Each point is reached from the start by the listed moves, each made once or not at all, plus a little noise. Is the number of moves made odd or even? Then give how often each move was made.

Moves:
(1): [ 41  30 -27  74  11]
(2): [-60  36 -25 -29 -24]
Start: [ -7  -3  19  13 -14]
Points:
[34 27 -7 86 -2] -> odd (1, 0)
[-27  64 -34  57 -28] -> even (1, 1)
[ -6  -4  18  13 -13] -> even (0, 0)

Moves:
(1): [ 8 56 25 10]
(2): [ 41   6  -2 -14]
(3): [-24  15 -51 -25]
(4): [  7   4 -35  37]
Start: [ 30 -21 -33  -5]
Points:
[ 82 -13 -70  18] -> even (0, 1, 0, 1)
[ 17  49 -59 -17] -> even (1, 0, 1, 0)
[ 45  35 -10   0] -> odd (1, 0, 0, 0)
[ 36 -21 -63  36] -> odd (0, 0, 0, 1)

Moves:
(1): [ 28   0  -7   3   0 -13 -17 -23  -2]
(2): [ 47 -24   6 -12  -6   6   5 -27   7]
(3): [-11   2  22 -23  16  -8 -25  -6  16]
(4): [ 10   2  26  -6  -9  -4 -41  10  16]
(5): [  6 -11   9  -6  13 -40   0  13 -17]
(6): [  1  -8  -9  21  -1   2 -16 -11  12]
(7): [ -2 -38 -34   1 -53 -12  -2  -3  -1]
(8): [-26 -19  19   0 -27   7 -32  -8 -14]
Start: [  8  12   9  29  21 -18  -5  13 -11]
Points:
[  12  -51   45   -1  -38  -89 -121   -2  -11] -> even (1, 0, 1, 1, 1, 0, 1, 1)
[  8   5   0  49  21 -17 -20   2   2] -> odd (0, 0, 0, 0, 0, 1, 0, 0)
[ 27 -76  -8  38 -67 -14 -50 -35  -6] -> even (0, 1, 0, 0, 0, 1, 1, 1)

Moves:
(1): [-36  16 -21   9  20   9   8  29   8  36 -56 -13  27  16]
(2): [  3  13  24   2 -18 -13  30  -3   4 -11   3 -14   8   2]
(3): [ 16  -4  -2   8   9   5  -6  14 -29 -23  -7   3  -2   5]
(4): [-30  10  22  14 -21 -27 -12 -15  32  -6 -12  -1  16 -33]
(5): [  1  16   2  -8 -42  11  -1   9 -28  -6  10  -3  17   4]
(6): [-29 -22  28  16 -14  19  11  -4   2  -9 -28  16  -1 -11]
(7): [ -2  25  10  -6   5   2  -6   4  10 -16  20   8   3 -11]
(8): [ 21 -11  -2   6 -13   9 -25  -3   7  -3   5 -22 -22 -21]
(9): [-48  -7 -19 -28   4 -23  47  21  14   2  16 -21  10 -27]
(10): [-10  15 -24 -25  16  10  33 -13  -1   1 -13 -14   4  16]
(11): [ 12 -22 -37  19  -7  -3   5   1   9  10  -1 -24 -11  37]
Start: [ -2 -12 -25 -12  16  12  15   8  31 -10 -29  15  12   7]
Points:
[-72 -30 -17  -2   3  19  80  64  38 -20 -92 -38  30 -27] -> even (1, 1, 1, 0, 0, 1, 0, 1, 1, 0, 0)
[ -91  -45  -97  -16   25   28   90   40   69   22 -105  -61   20   16] -> even (1, 0, 0, 0, 0, 1, 0, 1, 1, 1, 1)
[-27   9 -73 -39  30 -12 121  34  38 -44 -16 -49  27  34] -> even (0, 1, 1, 0, 0, 0, 1, 0, 1, 1, 1)

Moves:
(1): [-53  31  20 -10 -17   3   3  -3 -15 -29  -2  22 -21  14]
(2): [ -6  -4   4   1 -17  -9  24 -20  29 -23  -8 -28  16  -3]
(3): [ 19  29  17  32   3  -5   6 -12  25  -1 -19 -31  -2   4]
(4): [-24 -27  23  -4  30   4   0   8 -12   6 -16  -3 -24   6]
(5): [ -4   3 -25  21  31  16 -32   1  -4  -3   3   4  -2   0]
(6): [-13 -34  -8  20   0   2   3  28 -25  39  35  -9  -5 -16]
(7): [ 15  34 -16  20 -24  17  11 -22  14 -42 -25  11 -23 -10]
(8): [ -3  24   4 -14  44  53  -9 -13   1  -5 -15  -6 -21  -4]
(9): [ 16   1 -12 -11 -12 -11 -28   3   5  33 -13 -23  27 -29]
(10): [ 50 -11 -22  36 -59 -35   6 -12  61   8  -8 -24 -18   5]
(11): [ 23  18   2  -4 -14  15  -6   9  -6 -29  10  -6 -13   0]
(12): [-37 -21  23 -38   5 -33  15 -11 -28  17  30   6 -12   1]
(13): [ 10  22 -10 -19   0  -7  11  18  15 -12   6   1  -4 -15]
(14): [-24 -24  50  -3 -56 -51  12  -4   9   2  21  42  41  -1]
Start: [-32  23  15   3  29 -13  35  -3  20 -38  10  39   0 -27]
Points:
[ -97   45  121   17  -58  -69  103  -95  104 -105  -31   27  -63  -10] -> odd (1, 1, 1, 1, 0, 0, 1, 1, 0, 1, 0, 1, 0, 1)
[-74   8  51 -25  83 -19  56   3  24  17   6 -60 -26 -78] -> even (0, 1, 1, 1, 0, 1, 0, 1, 1, 0, 0, 1, 1, 0)
[ 50  89  -9  75  31  35  -4 -26  92 -66 -13 -23 -59 -26] -> odd (0, 0, 1, 0, 1, 0, 0, 1, 0, 1, 1, 0, 0, 0)
[ -70  119   26   -5   29   62   41  -48   19 -116  -29   60  -63  -24] -> odd (1, 0, 0, 0, 0, 0, 1, 1, 0, 0, 0, 0, 0, 0)
[-101   83   42  -13   32  -49   64  -31   43  -91   22   18  -28  -30] -> even (1, 1, 1, 0, 1, 0, 0, 0, 0, 0, 0, 1, 1, 0)
